Rows are points. To make a cloud, some directions were put in groups of two or more. Within a group, all points are equally far from the middle, so they leave a hole (a ring in 2 directions, a hollow ball in 3). The other directions are filled evenly. Then the cloud was stretched, turned, moved and blurred a little. How many holes are there, and how many directions does each take, smallest first?
In the rows, zero is written as 128.

Cloud:
[[127 178 133]
 [155  60 116]
 [123  51 121]
 [ 68 136 100]
 [ 96 190 139]
 [ 88  83  97]
 [141 138  42]
 [ 69 114  65]
 [139 142 212]
 [140 143  62]
 [111 173 176]
 [135  58 138]
 [ 82 149 118]
 [ 84 128 151]
 [191 135 114]
 [141 149 158]
 [ 58 153 110]
 [168 174 156]
 [198  61 113]
 [170 125 108]]
Holes: 0

Cloud, 30 rows:
[[116 107 136  62]
 [ 66 109  76 162]
 [ 58 147  82 149]
 [122 162 159 141]
 [159  29 153 161]
 [151 131 123 186]
 [163  95 139  90]
 [ 82 134 150 156]
 [177  55  88 124]
 [105  98 119 182]
 [125  64  87 104]
 [109 177 166 116]
 [122 101 196 180]
 [175  88 100 104]
 [120  92 161  68]
 [110 110 180  51]
 [ 81  69 127 123]
 [213 113 139 135]
 [170 140 121 169]
 [192 133  93 153]
 [ 98  93 176 166]
 [172  25  74 161]
 [ 79  75 163 125]
 [140 103 112 203]
 [ 77 165 152 135]
 [150 108 161 198]
 [125 166 106 133]
 [131  76  82 208]
 [122  66 111  99]
 [155  41 120 134]]
Holes: 1 (2)

Cloud, 28 rows:
[[138  87 100  52]
 [192 127 162  92]
 [ 79 156  79 120]
 [164 173 172  99]
 [138 135 173 116]
 [161 200 100 129]
 [148 105 158 134]
 [ 92 105  68 189]
 [112 111 150  64]
 [117 149 171 104]
 [116 159 146 163]
 [ 62 147 137 101]
 [ 71 144 157 152]
 [ 31 136 135 136]
 [ 76  45  97  94]
 [ 91 123  67  86]
 [143 107 101  37]
 [132 117 163  74]
 [111  43 135 137]
 [124 188 141  68]
 [132 176 158 131]
 [ 89 141 145 180]
 [ 99 154  70  95]
 [170 136  59 128]
 [172  88 118  51]
 [125  89  68 171]
 [109  59  56 125]
 [113  50  64 151]]
Holes: 1 (3)

Cloud (52 x 6):
[[148 221 136  60 132  72]
 [113 137  89 100  62 136]
 [155 147 173  49 110 110]
 [111 110  92 147 170 140]
 [153 114 130  74 187 155]
 [163 137 150 119 196 121]
 [113 132 125 197 117 106]
 [ 78 148 103 118 120 176]
 [147  38 133  92  59 170]
 [ 87 138 106 122  75 193]
 [190 105 155 140 121  64]
 [ 42  62  81  70 157  88]
 [136 197 109 173 153 111]
 [150 178 143 156  60 157]
 [113 122  57  80  77 139]
 [113 134 151  85 186  90]
 [168 146  92  49 124 150]
 [150 143 118 120  53  81]
 [121  68  81 138 165 162]
 [152 193 143  46 107 138]
 [193 133 102  72 168 101]
 [132  75 159 162 111  84]
 [ 59 176 162 116  53 107]
 [199  83  89 113 107 120]
 [196 143 111 107  91 144]
 [160  42  89 125 141 156]
 [139 174  88  90 109  86]
 [130 120 131  75 195 170]
 [128 186 123  73  87 182]
 [130 171 125 196 105 105]
 [129 179  72 125 131 138]
 [127 111 203 118 115 128]
 [165 100 155 106  33 116]
 [105 166 158  68  48  54]
 [ 31 106 135  79 106 189]
 [133  59  96  55  55 157]
 [116 217 154 118 105 147]
 [ 93 145  68 119 133 181]
 [123 131  89  86  66  91]
 [183 105 135 134 174 176]
 [156  69 133  95 111 146]
 [141 124 182  79  22 120]
 [147 124  68 190 197 110]
 [178  97  89 150 205 135]
 [138 149  77 173 162 174]
 [ 85 184  88  71 125 163]
 [ 85 181 134 127 121 138]
 [149  83 161 119 118 127]
 [ 92 145 146  84 186 140]
 [149  72  93 131 170 100]
 [185 126 119  70  97 176]
 [124 117 123  69 197 184]]
Holes: 1 (2)

Cloud (88 x 8):
[[118 142 113 141 179 114 215  74]
 [ 75 154 176 129 191 143 146 101]
 [134  99  92 178 202  99 173 180]
 [ 91 181  75 200 131 109 176 114]
 [140 196  86 145  74 135 174 164]
 [156 193 112 104  79 128 172 160]
 [147 195 116 154  98 192 203 149]
 [110 131 158 242  99 114 117 153]
 [149 184 116 207 165 114 132 124]
 [159 170 152 178 111 211 157  39]
 [103 168  49 165 115 105 111 131]
 [194 147 110 193 110 159  89 144]
 [167 169 156 173 153  72 108 157]
 [144 147 172 212 150 195 107 131]
 [134 143  96 112  66 101 178 186]
 [160  74 165 163 148  81 111 149]
 [ 63 116 120 206 116 161 126 111]
 [115 168 160 132 116  80 197 187]
 [145 139 166 166 151 175 135  17]
 [134 176 195 156 169 160 123  82]
 [ 85 120  88  97  86  99 143  94]
 [137 182 121  80 146 178 117  73]
 [177 124 183 201 162 131 110 164]
 [117 152 102 192  75 129  99 182]
 [146  96 142 125 141 215 149 192]
 [100 103 125 117  99  48 173 150]
 [144 160 134 214  65  74 141  65]
 [140 166 139 136  44 190 146 124]
 [110  91  63 177 126 118 121 111]
 [ 79 141 119 138 155 219 145 119]
 [ 72 123 117 102  96  91 138  88]
 [118 106 148 148 204 177 211 140]
 [106  84 132 149 106  53 172 102]
 [133 125 168 141  79 139  75 185]
 [160 147 112 153 139 157 245 162]
 [140 158 136 198 185 184 102 110]
 [185 135 137  92 170  98 191 106]
 [137 152 124 156  70 124  55 143]
 [108 120 110 171 126 186  85  97]
 [114 102 167 144  82  75 180 149]
 [189 141 175 165 136  87  73 143]
 [144 189 197 141 125 144 165 110]
 [133 103 126 112 208  75  97 147]
 [168 145 142 148 155 114 230 141]
 [175 169 148 137 142  81  89 172]
 [144 182 144 192 160 114 188 176]
 [189 108  74 156 186 124 169 124]
 [123 111 112 115 189 211 188 178]
 [ 93 133 161 175 111  76  60  92]
 [190 160  96 159  43 153 216 100]
 [108 144 108 178  87 150  66 133]
 [173 106  51 130  82  99 157 141]
 [171 180 196 118 145 148 143 138]
 [ 82 169 179 157  78 103 133  98]
 [153 211  93 108 107 181 150  81]
 [ 81 156  60 103 155 149 195 146]
 [153 140  57 148 190 147 122 105]
 [163 113 111 203 128  82 169 172]
 [123  64 174 174 191 134 139 162]
 [118 113 140 102 221 108  90 147]
 [187  67 129 188 114 130 141 108]
 [ 83 111 144 124 178 114  46 143]
 [131 118  42 143 136 104 198 159]
 [167 144 166 101 136 201 119 194]
 [109 152 119 168  72 119  76 185]
 [207 143  98 203  96 124 123 131]
 [131 151 146 178 139 206  82 191]
 [156 147  80 135 148 149  50  97]
 [ 92 144 101  65 169 150 178 154]
 [ 80 164 146 174 165 168 192  86]
 [154 185 178 145 166 114 158 166]
 [136 152  87 113 169 110  52 118]
 [118 140 126 157 156 193 186  53]
 [199 155 134 157 150 154 220 132]
 [162 164 185 190 172 168 108  91]
 [ 70 159 167 210  92 127 170 101]
 [137 178 211 137 162 156 124 153]
 [174 139 128 204  81 177  85  78]
 [143 160 187 126  54 134 130 104]
 [148 137 122  92  67  86 184 143]
 [ 95 143 134 166  60 140 103 200]
 [ 98 120 115 177 190 194  99 136]
 [121 110  55 173 147  84 196 125]
 [178 133 156 111 177 100 113 195]
 [125 145 125 146  55  93 104 186]
 [147 161 117 194 145 110 206 195]
 [116 195  55 122 108 112 136 106]
 [133 115  96 133 141  30 173  90]]
Holes: 3 (2, 2, 3)

Cloud:
[[132 110  58 141 136 104 132 115 169]
 [121 143 100 188  29 150 129 129 113]
 [ 79 139  77  80  91 131 113 197 169]
 [ 95  99 123 100 170  66  97  85 172]
 [ 85 193 175  71 136 137 102 140 180]
 [167 225 112 137 145 122 109 111 179]
 [ 52  78 142 139 138 114 174 147 145]
 [106 195  67 122 112 105  84 150 180]
 [ 63  50 112 127  56 158 130 179 146]
 [128  76 166 120   7 200 121  98 105]
 [133 102 206 113 146 168 116 141 134]
 [164 217 136 144 162 154 113 113 148]
 [120 127 194 103 143 146 133 125 171]
 [122 176 149 178  70 116 140 110 130]
 [144 125 131 137 132 223 133 110 105]
 [101 178 136 133  60  71 123 101 154]
 [154  99 115 133  93 121 155 193 190]
 [ 29  74 138 124 144 150 175 200  62]
 [126 102 124  75  53 122 143 116 113]
 [202  82 148  51  87  96 129 121 147]
 [110 132 100 159 106  98 131 116 232]
 [155 179  86  69 123 155 139 142  87]
 [170 149 114 140  63 115 228 151 145]
 [172 129  92  56 133 127  95 140 166]
 [109 124 133 100 108 213 139 247 137]
 [121  73  84  72 111 119 151 114 202]
 [ 42  97 141 108 155 203 138 206 121]
 [116 111 180  86  59 204 130 181 152]
 [121 190 110 142  94 156  99 173 187]
 [ 95  87 167 154 172 103 118 152 124]
 [ 35 144 143 140  94  86 131 106 168]
 [134 113 188  86 101 165 199 112 150]
 [150 171 152 137 150 166 118 126 198]
 [167 151 202 101 126 145 154 108 118]
 [108 141 112 106 122 198  63  84 152]
 [ 87  71 136  94 102 155 126  92 188]
 [124  82 105 136  87 136 195  76 116]
 [ 79 125 179 103 100 177 159 118 117]
 [100 125 196  88  77 190 138 130 150]
 [ 86 145 158  46 136 165 129 172 144]
 [158 147 187 183  87 130 123 148  90]
 [113 194  96 117 109 107  69 157 188]
 [ 73  88 172 118 127 144 152 114 153]
 [135  75 172 201 122 140  89 106 184]
 [150 133 205 150 135 124 119 182  95]
 [139 136 177  53  86 155 189 103 166]
 [152 107 186  79  54 184  70 148 137]
 [189 125 125 120  41 199  74 108 193]
 [120  24 102 139 113 151 151 148 163]
 [125 195 193 111  69 151 108 138 123]
 [141  78 162  96  91 187  68  70 187]
 [143  85 112  54  94 136 139 138 186]
 [ 74  61  98  89 113 127 156 145 170]
 [134 142 122 118  63 108 174 181 104]
 [150 174 100 175 127 144 190 153 182]
 [130 122 188 104 139 125 164 102 201]
 [ 72 191 175 143  64 185 165 182 113]
 [ 91  93 116  40  88 129 178 155 148]
 [177 104 154 125  80 100 101 154 173]
 [123 180 145 127 100 134 117 124 239]
 [164 167 136 121 137 198 144 162 174]
 [115 196  94 160 165  77  93  82 104]
 [143 158 168  64 111 150  58 187 126]
 [116 189 164 159  47 140 120 151 113]
 [128 100 116 131 182  72 137  85 209]
 [ 71 136  84 151 147  95 123 114 206]
 [151 182  86 102 114 104  76 139 183]
 [155 186 120  85 152 188 121 102 145]
 [210 159 101 117  78 141 184 133 140]
 [105  96 144 137 176 191 177 172 166]
 [162  82  78 166  65 186 146 143 131]
 [167 115  92  83 107 112 122 156 187]
 [ 73 110 124 135 128  65 126 169 124]
 [108 111 106 150 140  81 119 146 184]
 [145 139 166 110  51 122 200 155 194]
 [103 116 166  81  78 178 120 117  88]
 [109 130 108 159 161 167 162  92 117]
 [ 98 195 109 202 107 145 129 124 138]
 [129 175  97 181 139 101 164 126 122]
 [128 121 152 125 151  62 133  59 119]
 [181 126 137 207  74 131 136 132  94]
 [229 144 104 123  89 152 110 117 158]
 [184 181  90 111 143 137  87 180 107]
 [ 52 111 165 107 122 158 181 141 119]
 [110 161 155 159 116  94 165 120 124]
 [131 178 187 138 152 162 123 137  61]
 [182 144 179 115  98 204 146 151  65]]
Holes: 2 (2, 3)
